Each row is a point. Each copy is the shape, with its points in the same order, stretched, turned, moved and blurred by noise. Is it also mirrored, or only turned?

Shape (8 x 3):
[[-0.79  0.12 -0.71]
 [ 0.05  0.80  0.29]
 [-0.15  0.02 -0.54]
 [-0.18  0.02 -0.14]
 [-0.06 -0.05 -0.03]
 [ 0.09 -0.11 -0.12]
 [-0.05  0.18 -0.74]
 [-0.51  0.08  0.54]]
Copy 1 (8 x 3):
[[ 0.55 -0.25 -0.95]
 [ 0.46  0.49  0.26]
 [ 0.43 -0.32 -0.33]
 [ 0.15 -0.01 -0.15]
 [ 0.05  0.02  0.04]
 [ 0.07 -0.07  0.12]
 [ 0.66 -0.40 -0.35]
 [-0.25  0.55 -0.04]]
Copy 1 is: only turned
Copy 2 (8 x 3):
[[-0.08 -0.24  1.22]
 [ 0.40  0.99  0.19]
 [ 0.21 -0.38  0.54]
 [ 0.01 -0.06  0.30]
 [-0.01 -0.09  0.10]
 [ 0.12 -0.23  0.00]
 [ 0.44 -0.36  0.64]
 [-0.52  0.51  0.17]]
Copy 2 is: mirrored
Copy 3 (8 x 3):
[[ 0.77  0.12 -0.66]
 [ 0.68 -0.02  0.86]
 [ 0.16  0.20 -0.24]
 [ 0.35 -0.12  0.01]
 [ 0.25 -0.21  0.11]
 [ 0.04 -0.08  0.08]
 [ 0.08  0.48 -0.21]
 [ 0.98 -0.82  0.28]]
Copy 3 is: mirrored

Shape (7 x 4):
[[ 0.12 -0.15  0.22  0.65]
 [ 0.42  0.24 -0.27  0.11]
 [-0.04  0.37  0.80 -0.48]
 [ 0.48 -0.04 -0.19  0.35]
 [ 0.14 -0.25 -0.45  0.11]
 [ 0.54 -0.27  0.55  0.49]
 [-0.45 -0.23 -0.37 -0.35]]
Copy 1 (7 x 4):
[[-0.47  0.27  0.15  0.38]
 [ 0.53  0.46  0.54  0.02]
 [ 0.04  0.52 -0.94 -0.16]
 [ 0.15  0.38  0.60 -0.01]
 [ 0.28 -0.31  0.67 -0.12]
 [-0.73  0.81  0.04 -0.04]
 [ 0.39 -0.91  0.02 -0.30]]
Copy 1 is: only turned
Copy 2 (7 x 4):
[[ 0.20  0.12 -0.07 -0.56]
 [ 0.51 -0.43  0.12  0.04]
 [-0.53  0.34 -0.21  0.71]
 [ 0.64 -0.18  0.13 -0.21]
 [ 0.23 -0.17  0.40 -0.34]
 [ 0.52  0.61 -0.10 -0.10]
 [-0.73 -0.25  0.51 -0.27]]
Copy 2 is: mirrored

Shape (8 x 4):
[[-0.37 -0.21  0.48 -0.26]
 [-0.25  0.33 -0.06 -0.02]
 [-0.29  0.16  0.50  0.26]
 [ 0.09 -0.14  0.55  0.20]
 [ 0.06 -0.09 -0.11  0.22]
 [-0.26  0.05 -0.23  0.20]
 [ 0.97  0.81 -0.60 -1.29]
 [-0.09 -0.44  0.17  0.06]]
Copy 1 (8 x 4):
[[ 0.31  0.63  0.09 -0.04]
 [-0.13  0.31  0.30 -0.03]
 [ 0.24  0.46  0.38  0.40]
 [ 0.32  0.37  0.08  0.40]
 [ 0.07  0.01  0.05  0.18]
 [-0.14  0.16  0.40 -0.04]
 [-1.08  0.34 -1.08 -0.39]
 [ 0.36  0.19  0.07 -0.04]]
Copy 1 is: only turned
Copy 2 (8 x 4):
[[-0.59  0.18 -0.04  0.35]
 [-0.04  0.39  0.25  0.26]
 [-0.43  0.30  0.42  0.62]
 [-0.19 -0.13  0.35  0.53]
 [ 0.12  0.06  0.47 -0.16]
 [-0.10  0.34  0.47 -0.13]
 [ 1.29  0.29 -1.01  0.36]
 [-0.29 -0.15  0.26 -0.16]]
Copy 2 is: mirrored
Copy 3 (8 x 4):
[[ 0.10 -0.26  0.07  0.67]
 [-0.36  0.10  0.33  0.27]
 [-0.47 -0.20 -0.11  0.63]
 [-0.35 -0.47 -0.09  0.29]
 [-0.19 -0.12 -0.04 -0.20]
 [-0.35  0.14  0.10  0.01]
 [ 0.36 -0.27  1.49 -0.77]
 [-0.07 -0.22 -0.27  0.07]]
Copy 3 is: mirrored

Shape (9 x 6):
[[ 0.18 -0.02 -0.07  0.46  0.39 -0.50]
 [ 0.54 -0.14 -0.23 -0.22  0.36  0.15]
 [-0.03 -0.36 -0.11 -0.52 -0.41  0.42]
 [-0.51  0.36  0.02 -0.12 -0.56  0.38]
 [-0.30 -0.37 -0.44 -0.07  0.32  0.08]
 [ 0.35  0.45  0.17 -0.61  0.50 -0.62]
 [ 0.38 -0.04 -0.46 -0.26 -0.36 -0.20]
 [-0.44  0.26  0.49  0.70  0.71 -0.37]
 [-0.03 -0.25  0.38  0.72 -0.45 -0.67]]
Copy 1 (9 x 6):
[[-0.03 -0.33  0.53 -0.39 -0.13  0.21]
 [ 0.59 -0.33  0.31  0.05 -0.48  0.35]
 [ 0.43  0.51 -0.39  0.67 -0.35  0.30]
 [-0.41  0.45 -0.59  0.50 -0.52  0.51]
 [ 0.49  0.32 -0.11 -0.21 -0.43  0.11]
 [ 0.46 -0.84  0.08 -0.42 -0.17  0.88]
 [ 0.23  0.32  0.24  0.22 -0.37  0.77]
 [-0.33 -0.80  0.06 -0.77  0.06 -0.18]
 [-0.71  0.05  0.28  0.07  0.32 -0.01]]
Copy 1 is: mirrored
Copy 2 (9 x 6):
[[ 0.10 -0.50 -0.07  0.24 -0.20 -0.60]
 [-0.10 -0.38  0.44 -0.43 -0.16 -0.28]
 [ 0.25  0.11  0.28 -0.80 -0.10  0.31]
 [-0.44  0.25 -0.30 -0.44  0.05  0.31]
 [ 0.12 -0.51  0.02 -0.20 -0.05  0.43]
 [ 0.04 -0.54 -0.12 -0.56 -0.66 -0.69]
 [ 0.21 -0.17  0.07 -0.69  0.35 -0.31]
 [-0.17 -0.43 -0.29  0.76 -0.73 -0.01]
 [ 0.57  0.31 -0.31  0.36  0.00 -0.35]]
Copy 2 is: only turned
Copy 3 (9 x 6):
[[ 0.12 -0.61 -0.15 -0.20 -0.22  0.01]
 [ 0.18 -0.24 -0.83  0.46  0.24 -0.39]
 [-0.03  0.43 -0.29  0.23  0.60  0.26]
 [ 0.06  0.68  0.60 -0.30  0.26 -0.04]
 [ 0.01 -0.41  0.06 -0.22  0.78  0.24]
 [-0.64 -0.51 -0.63  0.38 -0.23 -0.71]
 [-0.12  0.07 -0.83 -0.12  0.17  0.02]
 [ 0.04 -0.44  1.00 -0.20 -0.43 -0.01]
 [ 0.08  0.06  0.26 -0.33 -0.80  1.02]]
Copy 3 is: mirrored

Shape (11 x 8):
[[ 0.55 -0.32 -0.47  0.27 -0.55  0.20 -0.42  0.11]
 [-0.13 -0.13 -0.57  0.44  0.47 -0.01 -0.03 -1.29]
 [ 0.22 -0.20 -0.32 -0.06 -0.40 -0.04 -0.46 -0.06]
 [ 0.09 -0.31 -0.52  0.48 -0.18  0.00 -0.14  0.40]
 [ 1.01 -0.26 -0.16 -0.02  0.94  0.03  0.06 -0.01]
 [-0.18 -0.22  0.36 -0.28 -0.47  0.14  0.00  0.38]
 [ 0.15  0.18 -0.33  0.11 -0.62  0.18  0.22  0.25]
 [-0.22  0.09  1.09 -0.21 -0.42  0.01 -0.12 -0.25]
 [-0.13  0.44 -0.35 -0.24  0.26 -0.12  0.05 -0.10]
 [-0.07  0.27 -0.06 -0.26 -0.58 -0.91  0.09 -0.27]
 [-0.11  0.50 -0.48  0.34 -0.47 -0.19 -0.19  0.32]]
Copy 1 (11 x 8):
[[-0.10 -0.76  0.45  0.26  0.76  0.22  0.09  0.20]
 [ 0.88 -0.69 -0.12 -0.71 -0.23  0.32  0.09 -0.34]
 [-0.22 -0.66  0.14  0.20  0.14 -0.01  0.03 -0.03]
 [-0.07 -0.29  0.19  0.02  0.89  0.08  0.19  0.33]
 [ 0.26 -0.18  1.34 -0.55 -0.77  0.35  0.65  0.03]
 [-0.32 -0.08 -0.14  0.55  0.26 -0.29 -0.21  0.28]
 [-0.07  0.00 -0.04  0.37  0.85  0.51 -0.05  0.19]
 [ 0.21  0.01  0.05  0.79 -0.34 -0.32 -0.32 -0.40]
 [-0.02  0.12  0.16 -0.28 -0.40  0.20  0.47 -0.35]
 [-0.44  0.10 -0.16  0.03  0.12  0.12 -0.62 -0.39]
 [-0.18  0.11  0.23  0.18  0.99  0.32  0.38 -0.23]]
Copy 1 is: only turned
Copy 2 (11 x 8):
[[-0.34  0.02 -0.08  0.22 -0.77 -0.06 -0.29  0.85]
 [-0.92 -0.46  0.84 -1.60  0.55  0.55 -0.58  0.68]
 [-0.45  0.31  0.07  0.12 -0.33 -0.30 -0.29  0.44]
 [-0.37  0.11 -0.06  0.39 -0.18  0.23 -0.10  0.78]
 [ 0.74 -0.06  0.18 -0.81 -0.51 -0.24 -0.10  1.22]
 [ 0.12  0.31  0.06  0.87  0.12 -0.20 -0.23 -0.29]
 [-0.09  0.12 -0.34  0.43 -0.51  0.55 -0.01  0.05]
 [-0.02 -0.41  0.24  0.61  0.36 -0.28 -0.08 -0.78]
 [ 0.02  0.45 -0.19 -0.38  0.30  0.11  0.08  0.01]
 [-0.27  0.60  0.41  0.04 -0.16  0.02  0.62 -0.63]
 [-0.47  0.35 -0.49  0.50 -0.17  0.34  0.46  0.09]]
Copy 2 is: only turned
Copy 3 (11 x 8):
[[ 0.78 -0.03 -0.41  0.52  0.30  0.03  0.09 -0.07]
 [ 0.07 -0.32  0.09  0.78  0.30  1.08  0.07  0.77]
 [ 0.60 -0.29 -0.11  0.32 -0.01 -0.01 -0.22  0.17]
 [ 0.31  0.02 -0.13  0.62  0.07 -0.13  0.37 -0.13]
 [-0.51  0.64 -0.15  0.59  0.20  0.13 -0.41 -0.53]
 [ 0.42  0.19  0.06 -0.36 -0.12 -0.44 -0.03  0.26]
 [ 0.41 -0.11 -0.59 -0.06  0.36 -0.13  0.34 -0.02]
 [ 0.51  0.23  0.34 -0.97 -0.65  0.18 -0.17  0.58]
 [-0.19 -0.35  0.07  0.03  0.09  0.06 -0.15 -0.02]
 [ 0.12 -0.72 -0.37 -0.17 -0.69 -0.11 -0.42  0.73]
 [ 0.48 -0.53 -0.24 -0.02 -0.07  0.02  0.33 -0.25]]
Copy 3 is: mirrored

Shape (14 x 9):
[[-0.07 -0.10 -0.25  0.01  0.01  0.14 -0.25 -0.29  0.21]
 [ 0.21 -0.44  0.04  0.49 -0.77 -0.11 -0.02 -0.04 -0.40]
 [ 0.24  0.47  0.37 -0.15  0.19 -0.74  0.11 -0.02  0.01]
 [ 0.58  0.39  0.09 -0.35 -0.01  0.01 -0.24  0.30 -0.17]
 [-0.43 -0.35  0.16  0.07 -0.40 -0.19  1.12  0.67 -0.31]
 [ 0.32 -0.73 -0.26 -0.07 -0.88 -0.29 -0.18  0.00  0.32]
 [-0.44  0.43 -0.06 -0.09  0.01 -0.08 -0.37 -0.17  0.90]
 [-0.84  0.31  0.01  0.11 -0.35 -0.71  0.32  0.12 -0.84]
 [-0.24  0.18  0.27 -0.04  0.28  0.70  0.87 -0.21  0.39]
 [ 0.44 -0.05  0.40  0.02 -0.59  0.05 -0.26  0.93 -0.18]
 [-0.13 -0.08  0.52 -0.38  0.20  0.13 -0.17  0.07  0.03]
 [ 0.05  0.05  0.07  0.18 -0.07 -0.14 -0.05  0.58  0.25]
 [ 0.67  0.00 -0.03 -0.34  0.29 -0.78 -0.29 -0.06 -0.10]
 [ 0.53 -0.20 -0.26 -0.16 -0.56 -0.21 -0.04 -0.41  0.33]]
Copy 1 (14 x 9):
[[-0.15 -0.26 -0.12 -0.28 -0.08 -0.41 -0.17 -0.07 -0.04]
 [ 0.39  0.34  0.69 -0.60  0.31 -0.75  0.27  0.14  0.01]
 [-0.45  0.57  0.07  0.52 -0.37  0.06 -0.06  0.19  0.94]
 [-0.03  0.44 -0.21  0.47  0.05  0.05 -0.14  0.51  0.18]
 [-0.18  0.22  0.85  0.24 -0.09  0.23  1.11 -0.26  0.10]
 [ 0.43 -0.36  0.68 -0.28  0.00 -1.62 -0.05  0.42 -0.11]
 [-0.55 -0.55 -0.46 -0.08 -0.32 -0.73  0.16  0.25  0.39]
 [ 0.23  0.64  0.20 -0.50 -0.67  0.32  0.65 -0.33  0.92]
 [-1.36  0.17  0.14  0.10 -0.04  0.50  0.74 -0.48 -0.37]
 [ 0.56  0.12  0.16  0.54  0.58 -0.58  0.61  0.79  0.09]
 [-0.17  0.26 -0.23  0.66  0.07 -0.17  0.32 -0.37  0.23]
 [-0.07 -0.35 -0.02  0.33  0.32 -0.20  0.30  0.41  0.32]
 [ 0.12  0.26  0.11  0.53 -0.23 -0.16 -0.86  0.29  0.76]
 [-0.17  0.00  0.49 -0.31 -0.36 -1.12 -0.34  0.38 -0.11]]
Copy 1 is: mirrored
Copy 2 (14 x 9):
[[-0.03  0.03 -0.24  0.03  0.06  0.02  0.38 -0.40  0.14]
 [ 0.40 -0.20 -0.15 -0.31  0.98 -0.10  0.63  0.11 -0.14]
 [-0.79 -0.31  0.23 -0.35 -0.19 -0.05 -0.63  0.14  0.02]
 [-0.19  0.08 -0.46  0.00 -0.21  0.33 -0.29  0.01 -0.61]
 [ 0.37 -0.26  0.51  0.40  1.17 -0.11 -0.41  0.47  0.53]
 [ 0.40  0.02 -0.54 -0.17  0.44 -0.78  0.17  0.00  0.14]
 [-0.33  0.27 -0.37 -0.05 -0.16  0.00  0.06 -0.16  0.97]
 [-0.18 -0.60  0.46  0.37  0.82  0.15  1.01  0.69  0.43]
 [-0.02  0.65  0.44 -0.09  0.13  0.60 -0.65 -0.58  0.05]
 [ 0.45 -0.08 -0.69 -0.07  0.60  0.17 -0.09  0.59  0.01]
 [ 0.28  0.03  0.00 -0.08 -0.25  0.33  0.06 -0.07  0.15]
 [ 0.06 -0.23 -0.41 -0.01  0.46  0.04 -0.30  0.25  0.58]
 [-0.47 -0.41 -0.13 -0.29 -0.54 -0.34 -0.48 -0.16 -0.48]
 [-0.23  0.17 -0.33 -0.41 -0.01 -0.51 -0.20 -0.36 -0.35]]
Copy 2 is: mirrored

Shape (15 x 9):
[[ 0.32  0.07 -0.11 -0.24  0.16 -0.11  0.11  0.23 -0.40]
 [ 0.39  0.21 -0.11  0.36  0.04 -0.19 -0.33  0.25  1.01]
 [ 0.37 -1.26 -0.03 -0.30 -0.16  1.05 -0.14  0.04 -0.41]
 [ 0.37  0.16  0.57 -0.17 -0.21 -0.15  0.51  0.21 -0.12]
 [-0.93  0.05  0.12 -0.31  0.06  0.35 -0.22 -0.46 -0.06]
 [-0.26  0.05  0.23 -0.31 -0.16  0.17 -0.10  0.17 -0.01]
 [ 0.18 -0.33  0.13 -0.33  0.15  0.50  0.49  0.25 -0.49]
 [ 0.43  0.07 -0.02 -0.34  0.06 -0.39 -0.28  0.22  0.07]
 [-0.22 -0.03  0.23 -0.32  0.35 -0.39  0.46 -0.15 -0.26]
 [ 0.27 -0.22  0.10  1.72  0.22  1.23 -0.34 -0.01  0.09]
 [-0.55 -0.37 -0.10 -0.16 -0.06 -0.24  0.13  0.32 -0.23]
 [ 0.29 -0.10 -0.07 -0.04 -0.02 -0.17 -0.01 -0.05  0.46]
 [ 0.44  0.15  0.02  0.68 -0.15 -0.37 -0.06 -0.06  0.45]
 [ 0.20  0.19  0.20 -0.02 -0.17 -0.29 -0.27 -0.07 -0.33]
 [ 0.00 -0.05  1.15  0.08  0.36  0.26 -0.27  0.04 -0.02]]
Copy 1 (15 x 9):
[[ 0.39  0.16 -0.20 -0.32  0.06 -0.05  0.10  0.06 -0.45]
 [-0.05 -0.34  0.09 -0.62  0.73 -0.24 -0.09  0.49  0.98]
 [ 0.90 -0.30 -1.58  1.21 -0.17 -0.48 -0.17 -0.24  0.20]
 [ 0.13  0.16  0.18  0.18  0.00 -0.01 -0.51  0.55 -0.51]
 [ 0.30 -0.04  0.56  0.62  0.03  0.56  0.29 -0.19  0.10]
 [ 0.42  0.08  0.23  0.24  0.28  0.12 -0.10  0.01 -0.14]
 [ 0.53 -0.10 -0.55  0.47 -0.38  0.14 -0.04  0.33 -0.66]
 [ 0.41  0.28  0.05 -0.61  0.21 -0.38 -0.04 -0.02  0.18]
 [ 0.23  0.25  0.40 -0.02 -0.61 -0.07  0.34  0.32 -0.57]
 [-0.71 -2.11 -0.61  0.69  1.16  0.05 -0.73 -0.01  0.80]
 [ 0.50  0.12  0.34  0.50  0.05 -0.12  0.29  0.24 -0.48]
 [ 0.15  0.12 -0.19 -0.17  0.14 -0.26  0.05  0.29  0.53]
 [-0.54 -0.32  0.10 -0.15  0.67 -0.34 -0.29  0.19  0.52]
 [ 0.04  0.05  0.32 -0.05  0.41 -0.29 -0.31 -0.24  0.03]
 [ 0.22 -0.66  0.59  0.14  0.08 -0.21 -0.89  0.23  0.19]]
Copy 1 is: mirrored
Copy 2 (15 x 9):
[[-0.34 -0.26  0.24  0.10  0.19  0.18 -0.06  0.06  0.06]
 [ 0.39  0.35 -0.99  0.07 -0.01 -0.45 -0.02  0.48  0.38]
 [-0.07 -0.78  0.97 -0.90  0.08 -0.59 -1.09 -0.56 -0.55]
 [ 0.15 -0.33  0.43  0.39 -0.01 -0.06  0.18  0.62  0.29]
 [ 0.69 -0.31 -0.08 -0.17  0.01 -0.10  0.70 -0.65 -0.31]
 [ 0.46 -0.42  0.02  0.05  0.25 -0.03  0.14 -0.07 -0.06]
 [-0.15 -0.77  0.74  0.01 -0.18 -0.10 -0.28 -0.29 -0.07]
 [-0.23 -0.13 -0.25 -0.16  0.40  0.12  0.03  0.47  0.13]
 [ 0.00 -0.27  0.33 -0.10 -0.08  0.26  0.57  0.06  0.44]
 [ 1.12  1.15 -0.23  0.34 -1.25 -0.46 -0.93 -0.79 -0.76]
 [ 0.24 -0.24  0.36 -0.20  0.57  0.13  0.06 -0.50  0.49]
 [ 0.09  0.04 -0.26 -0.18  0.07 -0.40  0.16  0.31  0.30]
 [ 0.33  0.86 -0.41  0.13 -0.15 -0.34  0.11  0.50  0.30]
 [ 0.11  0.30  0.10  0.05  0.29  0.18  0.19  0.32 -0.18]
 [ 0.86 -0.26  0.01 -0.10 -0.58  0.51  0.02  0.49 -0.29]]
Copy 2 is: mirrored
Copy 3 (15 x 9):
[[-0.27 -0.02 -0.06  0.09 -0.12  0.06  0.36 -0.26 -0.13]
 [ 0.33 -0.46  0.17  0.03  0.26  0.69  0.36  0.36  0.42]
 [ 0.59 -0.68 -0.07  0.60 -0.59  0.18 -0.05 -1.65  0.00]
 [ 0.10 -0.02 -0.34  0.21 -0.28  0.07 -0.03  0.36  0.09]
 [ 0.22  0.18  0.88  0.06  0.35 -0.59 -0.60 -0.32 -0.21]
 [ 0.19 -0.16  0.37 -0.07 -0.17 -0.14 -0.35 -0.09 -0.06]
 [ 0.08 -0.09 -0.36  0.16 -0.13 -0.17  0.04 -0.72 -0.08]
 [ 0.04 -0.20  0.18 -0.07 -0.23  0.28  0.43  0.03  0.10]
 [ 0.02  0.46 -0.08  0.03 -0.19 -0.49  0.04 -0.09  0.06]
 [-0.25 -0.86 -0.19  1.27  0.49  0.64 -0.17 -0.34  0.71]
 [ 0.10  0.32  0.31 -0.43 -0.17 -0.08 -0.57 -0.62  0.09]
 [ 0.31 -0.14  0.08  0.10  0.01  0.35  0.26 -0.06  0.23]
 [ 0.01 -0.12 -0.03  0.42  0.13  0.70  0.17  0.46  0.40]
 [-0.41 -0.09  0.25  0.35 -0.14  0.24  0.00  0.31 -0.06]
 [ 0.06 -0.58  0.24  0.80 -0.52 -0.65 -0.33  0.20  0.45]]
Copy 3 is: mirrored
